Rows are points. The ring and each string are closed loops that go straight from each point to the next, and from the last back to the first. Before rounding, they use only three directions, however many columns there are. Count how often each string passes through the ring. Passing back the other way cancels.

Ring, 9 rows:
[[ 12 -19  40  34]
 [ 19  15  12  60]
 [ 15  44 -21  63]
 [  5  61 -43  37]
 [ -2  54 -37   3]
 [ -8  32 -18 -28]
 [-14   2   5 -42]
 [-13 -32  34 -25]
 [ -1 -34  44   5]]
String (27 x 4):
[[  6  88 -73  69]
 [-13  52 -58  41]
 [ -7  31 -27  21]
 [ 20  40   3  -2]
 [ 19  65 -16 -24]
 [-11  57 -45 -29]
 [-28  28 -43  -7]
 [ -8  14  -9   5]
 [ 11  13  24 -33]
 [  3  -2  35 -67]
 [-13 -21  33 -72]
 [-31 -30  15 -47]
 [-30 -23   3 -16]
 [-31 -37  15 -16]
 [-13  -5   3   8]
 [ 11 -15  44  -5]
 [ 19 -30  66  -2]
 [ 16  -2  35   7]
 [ 35 -37  85  30]
 [ 19 -26  50  59]
 [ -5  -2  -2  61]
 [  0  11  -2  34]
 [ -3  17 -16  58]
 [  2  21 -10  40]
 [ 33  32  18  33]
 [ 21  36  -1  36]
 [ 28  61 -18  50]]
Times through: 4

Ring:
[[ 10 -20 -40   2 -16   7  12   9]
 [  8 -38 -54 -15 -22  12  11   5]
 [ -2 -46 -61 -24 -25  30   3   5]
 [-13 -36 -48 -23 -21  38  -4   5]
 [-20  -2  -1 -12  -7  16  -1   3]
 [-19  25  32   4   4  -3   4   4]
 [-18  39  40  19   9  -4   2   8]
 [-13  43  26  39   8  14  -4  16]
 [ -4  29   0  41   2  23  -4  19]
 [  4   7 -21  26  -7  16   4  15]]
String, 27 rows:
[[-12 -66 -95 -31 -33  73 -14   9]
 [-18 -37 -65 -13 -22  68 -17  12]
 [-10  -9 -20  -3 -11  22   0   8]
 [ -8  -7   5 -20  -8 -14  15  -2]
 [-26 -11  -2 -27  -9  18  -2   0]
 [-27  -5  -8 -12  -8  35 -10   6]
 [-18  -3 -14  -1  -8  33  -7   9]
 [-12  -2  -9  -3  -8  15   1   6]
 [-11  -6   2 -17  -8  -5  10   0]
 [-23 -31 -33 -31 -18  39  -8   3]
 [-23 -42 -69 -18 -24  78 -22  12]
 [-13 -35 -57 -14 -21  52 -10  10]
 [ -5  -9 -19  -3 -11  13   5   7]
 [  6 -33 -30 -27 -19 -13  21  -2]
 [ 15 -64 -81 -30 -33  13  16   3]
 [ 14 -46 -74  -9 -27  22  10   9]
 [ -4  -9 -34   9 -12  32  -3  13]
 [  3  -5 -14   2 -10  -4  13   6]
 [ 10  -5 -16   6 -10 -12  18   6]
 [ 13  -8 -40  22 -13  14   8  15]
 [  6  -9 -49  25 -14  37  -3  18]
 [ -2  -6 -29  12 -11  25   0  12]
 [  2  -6 -14   0 -10  -4  13   6]
 [ -2 -16 -46   9 -15  39  -4  14]
 [ 10 -52 -84 -12 -29  35   4  10]
 [ 11 -68 -88 -33 -34  25  11   4]
 [  3 -56 -65 -36 -29  17  11   1]]
Times through: 4

Ring:
[[  8  -9  -2 -13  29  -4   2  20 -22   4   2]
 [ -6  33 -17  15   8  25  26  -2  -6 -15  14]
 [-17  44 -27  26 -22  34  30 -18  23  -7  34]
 [-15  20 -21  12 -25  21  15 -11  30  10  40]
 [ 17  -4 -20 -19  36 -38  -3  -4 -38  12 -20]
 [ 28 -17  -9 -30  64 -46  -8  13 -64   6 -38]]
String (31 x 11):
[[-34  59 -31  42 -54  61  40 -26  57  -7  63]
 [ -7  68 -40  32   5  20  42 -33 -14 -25   0]
 [-16  89 -44  47  -9  41  55 -40  -1 -35  12]
 [-27  62 -27  41 -33  60  44 -19  35 -19  48]
 [-19  23 -12  17 -23  42  22   2  32  -1  47]
 [-19  21  -9  17 -22  46  22   7  32  -2  49]
 [-15  21  -6  16 -10  44  23  12  19  -8  39]
 [ -9  -4  -2  -1  -5  24   7  18  17   8  36]
 [  7  14 -17  -3  28  -6  12   0 -28  -4  -7]
 [ 21  24 -23  -5  58 -26  16  -5 -65 -16 -41]
 [ 12   8 -15  -8  37 -15   8   3 -37  -3 -15]
 [ -1 -18   0 -13   4   5  -3  20   8  17  27]
 [  7 -48  14 -32  18  -8 -19  40  -1  27  23]
 [ 32 -31   0 -38  75 -48 -14  27 -72   7 -41]
 [ 37  -2 -15 -27  88 -55   0   8 -95 -10 -65]
 [ 19   9 -17 -12  51 -26   8   1 -54  -6 -30]
 [ 15  12 -18  -8  44 -20  10   0 -46  -6 -23]
 [ 19   9 -15 -11  53 -23   9   5 -56  -9 -31]
 [  9  -9   1 -13  34   0   3  25 -26   0   1]
 [-10 -15  10  -4  -5  34   4  34  22   8  45]
 [-12   1  -1   3 -11  32  10  17  24   6  42]
 [ -7   9 -10   3  -2  18  12   6   9   4  27]
 [-21  24 -11  19 -25  48  24   4  35  -2  51]
 [-14  79 -37  42  -2  41  51 -29  -6 -35  10]
 [ -9  87 -45  43   7  30  54 -39 -19 -38  -4]
 [-19  77 -40  43 -17  42  49 -35  11 -26  22]
 [ -5  56 -36  24   7  14  35 -27 -14 -19   0]
 [ -5  30 -24  11   2  12  21 -12  -2  -4  13]
 [ -6  59 -39  26   4  13  36 -31 -12 -19   1]
 [-16  72 -43  38 -17  31  44 -39  10 -20  19]
 [-31  38 -23  30 -53  54  29 -15  61   4  68]]
Times through: 0
